Each row is a point. The points of each table are mixes of a few directions, plus a little noise. Count the directions of each table, and those that both share. Where both have some left over, give the other angles between the two spaces (their principal angles), to ten degrees, smallest first.
In the rows, zero is written as 128.

First, 6 rows:
[[114 122]
 [182 150]
 [ 89 113]
 [ 90 112]
 [ 96 115]
 [197 156]]
Second (4 x 2):
[[123 137]
 [ 98 195]
 [146  81]
 [140  99]]
Directions: first 1, second 1, shared 0; angles 90

First, 5 rows:
[[193 130 112 136]
 [144 102  77 167]
 [135 176 146  81]
 [ 96 136 175 105]
 [ 72  96 129 151]]
Second (6 x 4):
[[143 109 117 115]
 [181 127 132 123]
 [ 73 106  84 114]
 [182 156 180 148]
 [ 40  99 119 122]
 [149 170 136 147]]
Directions: first 3, second 3, shared 2; angles 70

First:
[[152 132 124 166 117 117 133 128]
 [146 148 134 153  86 168 129 125]
 [ 94 128 154  46 167 122 110 125]
 [143 135 166 110 121 164 103 160]
 [132 184  75 159  40 103 185   8]
 [ 90 105 100 108 144 123 136 128]
 [128 151 112 170 133 111 145  71]
 [124  92 132 169 161 176 109 196]
 [143 124 171  97 162 121  98 162]
 [130  83 109 105 149  73 130 176]]
Second:
[[140 121 122 231 177 143 124 137]
 [115  75 108 158 157 151 122 199]
 [121 133 132  82 105 126 129 122]
 [110 120 110 110 134 107 138 114]
 [141 127 158 148 116 205 105 178]
 [176 180 153  91  89  58 134  70]
 [ 95 141 112  75 117 107 144  76]]
Directions: first 5, second 4, shared 4

First, 10 rows:
[[156 115 165 145  96 159 132 196 105 139  71]
 [125 118  82 170 155 199 117 137 107  66 156]
 [131 162 154  57 124 101 149  66 136 158 165]
 [ 98  48 145 136 134 158 161 200 122  69 128]
 [138 191 157 104 112  84 128 129 175 174  60]
 [114 167 137 124 133 127 132 103  96 166 120]
 [186 125  85 144 123 171  93 123 153  78 157]
 [123 110  76 134 145  85  98  72 153 116 189]
 [120 131 134 158 111  63 102 125 112 198  93]
 [ 86 117 145 102 147 135 164 128 118 114 144]]
Second, 9 rows:
[[110  66 112 106 139  94 135 113 161  92 185]
 [137 160 136 140 122 146 124 136 111 147  98]
 [151 209 149 157 113 173 119 148  85 176  52]
 [117  90 118 114 135 107 132 118 149 106 164]
 [134 147 133 135 124 139 126 133 118 140 110]
 [116  85 117 113 136 104 133 118 151 103 168]
 [129 130 128 128 127 129 127 129 126 130 126]
 [158 232 156 166 109 185 117 154  72 190  30]
 [100  32 102  93 147  75 138 104 179  70 219]]
Directions: first 6, second 1, shared 1

First:
[[126 107 104 130 155 123 131 124 183 164  85 119 108 163]
 [114 101 105 143 150 151 154 113 122 195  99 131 132 158]
 [107 157  94 148 129 104 148 139 126 106 125 123 133 138]
 [134 116 113 131 126 140 130 147 130 106 141 126 128 104]
 [123 102 119 142 120 135 133 145 129 130 122 130 119 110]
 [171 121 121  94 151 196 126 126 107 116 186 128 162 104]
 [119 146 230 125  51  39  65 136 134  64 113 136  81  88]
 [132 174 139 109 140 140 134  92  90 141 151 131 163 159]]
Second:
[[158  94  75 115 170 187 142 145 157 133 146 118 138 121]
 [104 188 107 137 131  95 144 119 114 110 128 125 145 160]
 [125 135 185 131  68  80  91 154 119  58 140 134 102  71]
 [126 123 249 122  48  79  72 123  92  98 131 147  98  75]
 [117 160  83 130 163 136 158 110 125 151 124 122 153 175]
 [116 108 103 144 139 127 142 133 147 153 101 125 118 141]
 [131 160 143 117 122 122 123 118 108 110 148 130 143 130]
 [154 141 125 102 148 165 128 116 114 124 163 127 154 129]
 [122  90 122 139 139 141 137 120 142 181  96 129 116 144]
 [127  83  88 142 151 149 144 142 162 161 102 123 114 134]]
Directions: first 5, second 4, shared 4
